Every row gives one point. The points of each table are mixes of a few directions, plus a little noise. Count the directions of each table, and those that both share. Where both have some left over, give the other angles between the two spaces (their principal angles), to ten degrees, smallest first.

First:
[[ 43  19]
 [-11  -5]
 [-83 -36]
 [ 50  22]]
Second (4 x 2):
[[  0   6]
 [ -6  90]
 [  1 -26]
 [  5 -69]]
Directions: first 1, second 1, shared 0; angles 70

First (6 x 3):
[[ 24 -46 -21]
 [ 13 -51 -25]
 [-16  87  47]
 [ 19 -41 -21]
 [-61  76  27]
 [ 25 -24  -7]]
Second:
[[-74 -13   4]
 [ 21  20  18]
 [  5 -42 -52]
 [-10  62  73]
 [-14 -48 -50]
 [ 67  21   7]]
Directions: first 2, second 2, shared 1; angles 30

First:
[[  21   -1  -11    0  -22   89]
 [ -32    1   -2   17   13  -98]
 [  40   -1    5  -23  -12  119]
 [  -9    4   44  -33   58 -117]
 [ -25   -1  -22   30  -15  -36]
 [ -11   -2  -41   41  -48   51]
 [  15    0   28  -30   28   -5]]
Second, 7 rows:
[[  25    6   70  -52   51  -29]
 [ -16    7   45  -12   40 -106]
 [  -4  -10  -36    7  -14   21]
 [ -22  -11  -59   35  -30   -5]
 [ -11    7  -24   50  -57   63]
 [  -8  -24  -84   16  -30   46]
 [  32   21   95  -41   37   12]]
Directions: first 2, second 3, shared 2

First:
[[ 30  -8  18  13 -35 -35  74  11]
 [-30  25 -48  17  -8  42 -26  -2]
 [-17  -5 -38 -23   3 -28  79 -81]
 [-61 -31 -37  -5  49  35 -84   4]
 [ -6  -8   6   4  10  11 -30  19]
 [ 51  -3  95 -23  39 -12 -70  41]
 [ 25 -47  21   7 -32 -73 121  -5]
 [  9  34 -17  17 -35  11  28   0]
 [ -3  46  -1  -3  15  51 -85  13]]
Second (9 x 8):
[[ 11 -14  18  56 -26 -18 -35 -53]
 [-21 -62 -13  80 -32 -33 -23 -71]
 [-24  14 -30 -79  39  24  56  72]
 [-14   8 -16 -46  23  14  33  41]
 [ -1  11  -3 -23  10   7  12  22]
 [ 17 -16  25  74 -38 -24 -50 -70]
 [  1  15  -3 -35  16  11  18  30]
 [  3  51  -5 -96  46  36  47  88]
 [ 26  -5  31  68 -35 -20 -55 -64]]
Directions: first 4, second 2, shared 1; angles 90

First (9 x 9):
[[-51 -65   5 -56 -33   2  76 -17  59]
 [ -6  -8   1  -7  -4   0   9  -2   7]
 [-15 -20   2 -17 -10   1  23  -5  18]
 [-42 -54   3 -47 -28   2  64 -14  49]
 [-35 -44   3 -38 -23   1  52 -12  40]
 [ 43  55  -3  47  28  -2 -64  14 -49]
 [ 32  41  -3  35  21  -1 -47  10 -37]
 [ 47  60  -4  52  31  -2 -71  16 -54]
 [ 28  36  -2  31  18  -1 -42   9 -32]]
Second (7 x 9):
[[ -53    3   16    5   -4    6  -16  -31   -2]
 [ 119  -11  -36   -9   14  -12   35   69    5]
 [  72   -7  -23   -6    6   -8   21   43    2]
 [ -64    5   21    5   -7    7  -17  -40   -3]
 [ -21    0    8    2   -2    2   -6  -11    1]
 [-121    9   36   10  -13   13  -36  -75   -5]
 [  68   -6  -21   -8    7   -6   20   44    1]]
Directions: first 1, second 1, shared 0; angles 80

First:
[[ -10    8   29   -9  -57  -21   14   -4   53  -10   40   41]
 [  25  -24  -10    3   31  -16 -100   51  -96    4  -25  -68]
 [   8  -69  -69   -9   68   19  -97   38 -113  -18   12  -41]
 [ -20   28   14    0  -23   -3   67  -43   54   -6   16   38]
 [ -36   -5   18    8  -18   -7   70    1   11   36    8   -7]
 [ -11   49   10   12   -1  -13   22  -49   19  -25  -13    6]
 [  52   19   14  -27   -9    6   50  -16   34   19   -5   34]
 [  -4   -7   -5   21   11   35  -25   24   40   -1  -32    0]]
Second:
[[  36   -8  -62  -20   66   46  -14  -28   -1  -36  -10   30]
 [  19    1  -61  -26   47    9    3    6    7  -39  -14   14]
 [  26  -19   13   26   21   63  -28  -60  -19   13   13   28]
 [ -21   -1   63   23  -49  -15    1    5   -4   39   12  -17]
 [ -57   10  121   38 -106  -59   14   34   -4   72   21  -46]
 [  16   13 -100  -53   55  -22   18   38   24  -65  -27    7]
 [ -26    9   34    5  -40  -37   14   24    4   20    3  -22]
 [ -13   -2   64   31  -38    5  -10  -17  -12   40   18   -9]
 [  19    3  -65  -30   47   11    1    5    8  -41  -16   14]]
Directions: first 6, second 2, shared 1; angles 90

First, 10 rows:
[[  17   38    1   -2   -4    7   -7   14  -26   17    2   14    1   12]
 [ -14   13  -21   26   12  -26   -1  -23    7  -27  -41   28   -1  -34]
 [  30   -8    2  -32   15  -10   15   11  -12   30  -17  -23   -4   13]
 [ -26   67    9   32  -20   24  -36    6  -23  -14   22   43   11   -4]
 [ -26  -14   15  -15   18   -2   -7   -9   11    3   -9  -26    7   -5]
 [   1   27   -3    1    9   -8   -7   -2  -14    4  -23   13    3   -8]
 [ -22  -15   19  -16    4   11   -7    4    7    8   15  -25    7    9]
 [   3   24   12  -12    2   11   -9   13  -19   20    6   -5    5   13]
 [  -5  -14    5  -21   24  -14    6   -8    5   13  -29  -24    2   -5]
 [  41 -121  -41   38  -56    5   56   -1   65  -56   74    6  -29    8]]
Second (9 x 14):
[[-20  43  23 -23  26   1 -24   2 -24  27 -28 -12  14   0]
 [ 17 -41 -39  46 -29 -13  26 -14  32 -49  15  34 -17 -19]
 [  3  -4   1  -2  -2   2   2   3   0   2   5  -3   0   4]
 [ 10 -13  37 -52   4  29  -1  29 -14  50  37 -53   6  45]
 [  9 -19 -11  12 -12  -1  11  -2  11 -14  11   6  -6  -1]
 [  5  -5  26 -35   4  19  -3  19 -11  34  21 -35   5  29]
 [-34  69  12  -4  35 -15 -33 -14 -27  11 -60  13  16 -25]
 [ 16 -40 -39  46 -29 -13  25 -14  32 -50  13  35 -16 -20]
 [ -6   9  -9  13   2  -9  -3  -8   1 -12 -14  15   0 -14]]
Directions: first 4, second 2, shared 2
